Rows are points. The points of each table are mixes of a few directions, plus a little noise. Count the directions of each table, and those that both share. Where both have some left over, give the other angles between the two spaces (their principal angles), to ten degrees, smallest first.
In the rows, 128 means zero.

First (5 x 2)
[[149  69]
 [136 106]
 [124 141]
 [123 144]
 [110 181]]
Second (4 x 2)
[[106 192]
 [131 120]
 [139  96]
 [136 104]]
Directions: first 1, second 1, shared 1

First (5 x 4)
[[107 184  71 155]
 [127 138 106 136]
 [118 135 154 124]
 [160  71 138 111]
 [128 112 171 114]]
Second (7 x 4)
[[114 123 135 130]
 [ 79 138 132 109]
 [100 107 153 137]
 [ 98 124 140 125]
 [141 110 139 144]
 [127 168  97  99]
 [233 129 100 151]]
Directions: first 2, second 2, shared 0; angles 50, 50

First (10 x 9)
[[ 79 137 117 141 139 152 113 175 170]
 [226 110 151 101 107  80 159  33  44]
 [ 68 140 114 145 141 158 109 187 181]
 [ 97 134 121 136 135 143 119 158 154]
 [135 127 130 126 126 125 130 121 122]
 [ 94 134 120 138 135 144 117 161 157]
 [197 115 144 109 113  94 150  60  68]
 [128 128 128 127 128 128 129 128 127]
 [125 129 128 129 129 129 127 131 131]
 [129 127 129 127 128 127 129 127 126]]
Second (7 x 9)
[[155 125 102 110 108 167 145 111 144]
 [162 135 109 139 146  86 104 118 176]
 [150 130 113 129 132 119 121 119 153]
 [ 65 121 172 127 118 154 147 153  54]
 [ 74 123 165 128 121 147 143 150  67]
 [162 125  97 109 108 169 144 107 150]
 [128 137 140 156 164  53  90 138 152]]
Directions: first 1, second 2, shared 0; angles 80

First (8 x 14)
[[166 137  90 129 149 167 114 126 140 111 111 106 118 132]
 [135  99  84 116 157 101 134 128 178 105 107  86 119 127]
 [143 145 154 135 111 117 103 105 160 150 120 136 117 112]
 [126 137 178 168 105 107 120 122 128 153 137 166 139 129]
 [139 125 170 154 117 125 135 154 131 150 134 137 162 137]
 [ 81 103  28 109 168 138 152 120  64  60 131 127  93 148]
 [ 73 112  94  85 131 105 145 115  98 108 139 126 103 118]
 [160 164 222 128  85 162 118 156 121 188 148 140 173 119]]
Second (8 x 14)
[[ 97 140 129 113  91 128 153 165 136 103 140 168 104 105]
 [145 103 139 132 182 110  90  47  78 184 122  64 167 165]
 [138 121 130 132 146 125 116 107 119 142 124 108 139 139]
 [145 144 114 142 104 151 145 185 180  90 121 160 108 110]
 [104 145 123 119  84 137 158 186 154  89 137 178  99  98]
 [177 134 112 158 138 153 120 149 175 112 108 118 130 134]
 [111 131 131 119 115 124 137 135 122 123 135 141 121 120]
 [107 105 147 111 163  97 104  51  58 182 139  85 156 152]]
Directions: first 5, second 2, shared 1; angles 90

First (11 x 24)
[[112 127  99 178 102 114 143  92 158 139 131 140  97 103 134 118  97  89
  150  93 150 130 136 133]
 [ 70  93 142 170 100 108 102  89 172 160 117 121 115  89 150 103  75  94
  171  94 155  99 160 141]
 [ 54  76 170 149  84 131 103 104 151 139 108 121 161 113 158 116 111  98
  195 155 146  98 170 121]
 [167 157  84 149 133 127 160 118 130 111 143 150  99 122 122 135 126 115
   97  95 129 154 107 129]
 [182 180  65 138 138 117 172 134 112 127 145 136  87 145  92 137 150 131
  103 115 126 164  93 126]
 [187 156 124  95 142 142 126 118  51  93 143 101 160 136  89 112 219 149
   70 140 139 155 113 122]
 [135 102 201  53 175 159  86 180 105 101 120 125 187 142 151 144 137 183
   84 161  88 107 129 129]
 [143 149  83 162 112 124 166 112 138 121 136 149 101 126 123 136 127 101
  132 113 137 150 117 124]
 [135 121 159  79 156 153 127 185 122 110 121 142 157 160 144 161 131 163
  117 171  87 124 117 120]
 [ 93 104 153 129 142 110  95 135 174 166 119 123 108 109 148 120  58 137
  140  96 121  93 141 147]
 [131 143 126 106 122 122 129 144  94 142 124  99 138 159  96 125 176 147
  149 176 129 132 125 117]]
Second (9 x 24)
[[133 164 154 119 116 154 168 194 111  80 127 154 162 168 149 183 177 189
  158 201  70 134 116 138]
 [ 99 142 157 175  72 106  90  66  85 126 134  74 144  80 114  56 216 144
  172 112 178 106 169 162]
 [123  95 141  85 166 136  98 148 140 143 120 132 132 131 137 127  88 124
  106 124 122 115 127 115]
 [111 112 128 164 102 123 133  80 141 128 127 125 134 104 135 123 105  91
  131 108 150 128 142 130]
 [ 88 129 152 122 113  93 115 136 135 194 112  74 125 156 100 139 103 153
  171 165 122 104 136 135]
 [109 104 152 122 146 120  85 129 147 142 126 127 117  98 151  94 101 138
  128  88 133  99 141 144]
 [171 154  60 138 130 125 171 107 113 127 141 136 100 144  91 134 142  90
  100 119 146 170 102 105]
 [144 153 111 118 146 128 155 173 146 131 131 151 103 154 131 160 108 151
  127 137  94 134 106 131]
 [171  99  95 105 166 166 139 121 129  85 137 180 133 120 147 135 108  74
   60  99 135 159 110  94]]
Directions: first 5, second 6, shared 4; angles 40
